Each row is a point. Each copy is the shape, with its points in the same order, stretched, turned, moved and blurred by noise. Is it also mirrored, or only turned?

Shape, 7 rows:
-60 -6

29 -10

-20 -18

-59 -25

18 8

53 88

-11 -5
Copy 1, 7 rows:
45 59

27 -27

26 27

36 74

36 -19

103 -96

35 18
Copy 1 is: only turned
Copy 2 (7 x 2):
27 -55

-20 28

14 -13

41 -47

-24 11

-95 13

0 -10
Copy 2 is: only turned

Shape, 6 rows:
20 -58 43

25 59 -83

-75 -40 3

-53 3 5

21 -36 27

48 47 46
Copy 1 (6 x 3):
64 -51 34

-5 79 -52

1 -73 -52

-17 -37 -33

49 -31 21

17 43 52
Copy 1 is: only turned
Copy 2 (6 x 3):
-16 -14 -60

16 -12 54

29 43 -46

10 40 -22

-14 -13 -41

-55 -8 1
Copy 2 is: only turned
Copy 3:
60 32 41

-98 62 7

36 -36 -53

3 -37 -25

42 41 37

-24 19 91
Copy 3 is: only turned

Shape, 9 rows:
7 21 104 -12 -7 -17

32 0 -71 -50 29 9

25 -26 10 -21 -8 34

6 -4 -28 -51 -32 -6

11 33 -33 23 30 30

31 -24 -49 -24 46 7

-22 18 71 22 6 -63

-57 3 72 -20 9 -17

16 -39 -21 -11 -16 11
Copy 1:
95 -58 -76 -30 22 34

-54 38 -31 34 73 -68

-22 53 -75 -14 21 -22

21 37 -43 -11 31 -49

-39 18 -1 43 -27 18

-72 38 -32 3 45 -32

99 -45 -13 -57 6 33

56 -41 -35 -39 -27 -7

-10 67 -41 -35 28 -16
Copy 1 is: mirrored
Copy 2, 9 rows:
-121 7 51 -30 78 40

28 25 -6 -17 -97 -20

-2 1 12 5 14 43

-14 20 42 -2 -54 -7

3 44 -31 23 9 -11

51 0 -15 -28 -43 -7

-77 5 51 -52 64 -13

-81 -28 23 5 40 -6

38 6 21 3 -9 22
Copy 2 is: only turned

Shape (14 x 8):
-6 -33 33 -31 -14 -1 62 39

-15 38 -26 -13 44 -33 -39 25

-22 7 69 -36 -24 -22 58 29

-56 -25 75 28 -36 -5 75 77

55 -13 19 11 69 -22 -42 -83

-10 0 -37 0 18 -26 -22 42

-47 0 -40 -17 39 -68 -34 -4

-13 24 -8 -4 49 11 -34 -14

14 51 45 15 6 6 -15 -56

-5 -18 61 -14 39 24 -9 -121

3 3 35 -1 -58 -9 -46 -43

-48 -39 0 -55 6 10 -41 19

-2 0 66 -21 14 -40 34 74

-20 47 -33 -4 8 -7 58 19
Copy 1, 14 rows:
45 6 -34 -67 32 -9 14 -9

-34 -54 -12 13 37 -1 -31 -2

39 13 -33 -39 14 21 7 -47

56 30 5 -101 34 -11 -7 -62

13 8 24 105 57 9 7 49

-20 -49 -22 -29 51 -28 -3 2

-55 -6 -43 1 33 -34 -22 8

-19 -16 4 30 30 8 10 19

5 6 26 71 -3 42 5 -28

12 78 18 80 5 55 40 19

1 25 7 45 4 -19 47 -53

-38 21 -26 -33 46 -11 56 -9

37 -31 -34 -40 65 4 -13 -44

13 -19 -27 -38 -20 5 -47 22
Copy 1 is: only turned
Copy 2, 14 rows:
48 0 48 -6 56 -21 -21 -4

66 -5 -38 -1 -36 -3 25 20

48 0 22 11 61 -27 0 -55

97 22 -17 36 113 -75 -71 -29

-28 67 14 -29 -86 14 50 -30

56 -10 -20 10 -17 -20 -17 42

33 -23 -50 -30 -55 -27 -27 6

33 38 -26 -9 -16 31 13 -4

-27 47 -13 22 3 21 52 -58

-48 77 25 -42 -9 47 14 -94

-22 4 22 50 -14 39 -15 -66

71 3 25 -21 -2 28 -58 -18

91 12 29 20 33 -61 7 -7

37 -29 -45 0 49 -8 33 25
Copy 2 is: mirrored
Copy 3, 14 rows:
-8 71 25 16 -8 -9 -2 23

-22 -51 37 29 2 30 -25 -21

-11 74 33 -25 -4 18 -34 26

18 110 23 12 61 33 -17 29

-67 -43 9 -34 14 -58 -25 -73

-10 -31 28 49 13 16 -10 2

-23 -45 29 51 20 -3 -81 -3

-30 -31 7 21 -4 19 -25 -59

-13 -5 -10 -56 1 4 -23 -51

-61 26 -37 -40 -15 -42 -71 -88

-31 -3 -53 -46 5 -2 -32 9

-60 10 -20 51 -17 27 -39 -4

-31 46 62 -11 28 26 -6 25

50 9 41 33 -21 15 -18 -4
Copy 3 is: mirrored

Shape, 15 rows:
49 54 15 25 34 23 -12 -3 26

-31 25 -10 40 -28 21 14 -4 74

19 -35 4 -3 -31 12 8 -4 -11

-8 45 50 41 5 10 -30 -17 33

33 -1 -37 -26 -62 -23 16 4 -2

51 10 21 40 40 19 -69 20 59

-8 47 19 28 10 14 1 -55 47

7 -25 -46 14 -27 -17 52 -23 -22

-21 -36 -35 -25 2 31 0 -17 -27

3 -49 -7 25 -13 7 16 -39 7

10 24 12 23 -22 55 11 -55 67

46 -29 -26 -23 -12 -3 57 52 -33

-3 -45 7 1 -4 28 30 -31 -29

43 -21 -84 -11 -21 -43 -1 22 -13

49 -20 -13 -34 50 -57 -46 32 64
Copy 1 (15 x 9):
-48 -55 -16 -18 -53 -26 3 19 11

-38 46 18 -22 -42 18 -11 16 -12

5 0 24 7 22 -20 7 13 -7

-15 -10 -39 -29 -38 -17 28 9 17

-37 53 50 24 30 -32 -17 -12 29

-20 -67 -4 28 -81 -26 63 18 12

-17 -17 -10 -47 -49 6 -9 38 23

8 15 72 -34 30 8 -29 -3 -13

53 -22 41 24 3 14 -49 -1 -6

27 -10 49 -18 3 13 6 24 -10

-24 4 5 -27 -55 -2 -26 67 -2

-44 -9 41 21 56 -11 -29 -13 -11

40 -31 26 -16 26 14 -28 24 -16

-16 13 95 37 20 -28 -11 -44 15

-41 -41 39 89 -43 2 55 -19 63
Copy 1 is: only turned
Copy 2:
-20 -34 39 -16 -74 -2 18 3 29

-2 55 -3 -14 -72 34 -52 41 -2

-9 34 -48 14 1 -4 38 -8 -27

-23 -17 -4 -18 -81 -34 -30 23 5

-10 90 -22 -13 9 -8 42 -53 17

-2 -35 -26 14 -89 4 -14 -4 59

-51 -32 2 -28 -60 -3 -38 24 -12

1 56 -35 -39 32 23 21 -26 -42

-33 -1 -17 48 45 -3 -3 -11 -71

-13 7 -72 -12 0 24 11 2 -49

-54 -5 -17 4 -73 47 0 42 -28

23 55 6 -20 40 8 71 -13 6

-27 -8 -36 6 27 0 27 16 -76

19 72 -35 -10 39 3 21 -97 31

-19 -20 -42 -3 19 -10 -30 -59 121
Copy 2 is: mirrored

Shape:
-34 -16 -105 -48 4 -59 -14 -40 20 6 47 38

51 44 52 -14 -1 15 -13 3 -52 2 21 54

-7 57 1 -30 41 -28 16 -16 49 46 27 -24

35 -36 10 17 -8 2 10 48 -64 -16 85 -5

-9 18 -56 45 -56 -8 39 -57 10 2 -10 -56

-26 -39 17 -66 11 17 -26 48 -12 12 -8 -28

19 -11 15 -68 -18 2 -18 -16 19 -27 38 -25

-33 -13 28 1 16 30 31 -25 34 2 5 14

-13 -38 9 16 10 46 82 -88 -18 -45 -18 32

-3 64 35 12 4 -60 -7 -48 87 15 22 92

-24 16 37 -37 -15 71 54 -27 -67 -38 -69 -5

57 -20 -42 -25 -16 3 -11 -44 -55 8 -58 -37

14 48 48 63 53 -18 14 1 8 -17 0 4

14 -4 54 28 -13 27 59 32 12 41 48 -57

10 -31 11 -90 3 -81 27 -11 -9 18 10 -26

-31 -38 34 -15 -30 -25 11 -70 5 32 67 -61
Copy 1, 16 rows:
51 -84 16 -68 -24 -7 17 0 14 -56 17 4

-46 46 -33 55 -8 39 -44 34 7 -50 25 8

22 -1 -3 15 33 13 37 -1 55 -38 -18 -10

-42 -5 53 13 -47 28 -39 -37 -21 -59 -16 -3

27 -40 -16 12 -96 -32 11 -37 41 5 -40 -50

-19 -10 17 -13 39 36 -16 15 -44 40 4 -8

-59 -51 4 -6 33 6 -9 28 -1 2 31 -18

4 -15 -23 19 41 34 -40 -40 19 3 14 -18

3 -17 -71 35 36 27 -84 -66 -19 -25 40 -70

2 -4 -36 27 6 13 15 8 80 -33 66 41

-11 22 -65 61 49 6 -87 14 -53 34 19 -58

-25 3 -68 -8 -63 15 13 27 -45 18 -7 -54

-31 42 -49 76 -5 -1 8 -42 -1 -21 0 14

-11 15 44 47 -6 43 -13 -54 47 -20 -37 -38

-4 -35 18 6 30 30 43 35 -38 -12 42 -47

0 -81 17 38 -27 54 15 -28 30 -10 -25 -47
Copy 1 is: mirrored
Copy 2, 16 rows:
-45 -40 -109 -103 -34 20 -21 -71 -51 3 1 -17

1 15 -9 -55 40 -9 96 -6 37 -17 17 -45

-10 -29 -42 -87 10 54 -7 6 35 -74 11 -2

-10 -3 -21 6 -1 -19 53 37 8 27 -50 -14

-53 11 -48 -4 45 15 -100 14 -4 -5 35 18

20 -45 15 -29 26 26 -16 -20 -7 25 -41 -70

-23 -48 -12 9 38 58 1 -18 33 22 -20 -22

13 -55 4 4 -9 -9 -30 -34 0 -47 36 -32

25 -71 -4 34 -10 -73 -52 -75 28 23 39 -21

-14 10 -24 -60 -15 22 73 -61 -26 -121 95 33

45 -54 10 12 90 -56 -28 -47 42 30 -4 -80

2 25 -16 -74 33 16 -64 -11 39 98 -4 -34

56 5 -18 -4 -6 10 37 24 19 -54 52 24

-16 -14 32 12 20 2 -18 51 45 -53 -19 -5

15 -40 1 -86 23 13 11 -76 22 29 -73 22

-44 -82 26 -24 23 35 -33 3 13 -5 18 44
Copy 2 is: mirrored
Copy 3, 16 rows:
21 -22 -54 -13 -65 -42 -5 -88 54 5 -69 -49

8 78 18 -88 47 3 40 32 -1 -35 5 -40

55 38 -56 21 -6 43 21 -20 -31 2 -35 -91

-51 -16 9 -35 51 -45 81 -22 11 26 28 -9

44 67 -39 40 -63 5 6 -19 7 35 -39 57

-35 -65 19 19 32 -27 -15 52 -25 28 11 -35

-13 4 -7 -46 -5 -56 1 9 -52 19 9 -34

-16 21 12 25 14 -4 -47 -27 17 5 59 -21

-25 85 71 -3 -26 -43 -89 -61 71 36 25 34

92 58 -39 -40 -15 63 31 -53 18 -67 49 -77

-18 109 61 -5 18 -65 -85 66 26 34 -6 22

31 21 48 -21 -61 19 -13 40 -10 41 -95 46

48 59 18 17 10 47 65 -25 -9 -46 18 -51

-20 13 -19 34 57 40 41 11 -28 55 68 -9

75 -46 25 -10 -5 3 13 -5 -7 82 -36 -56

29 -19 -13 26 25 -14 -2 -61 -46 50 35 41
Copy 3 is: only turned
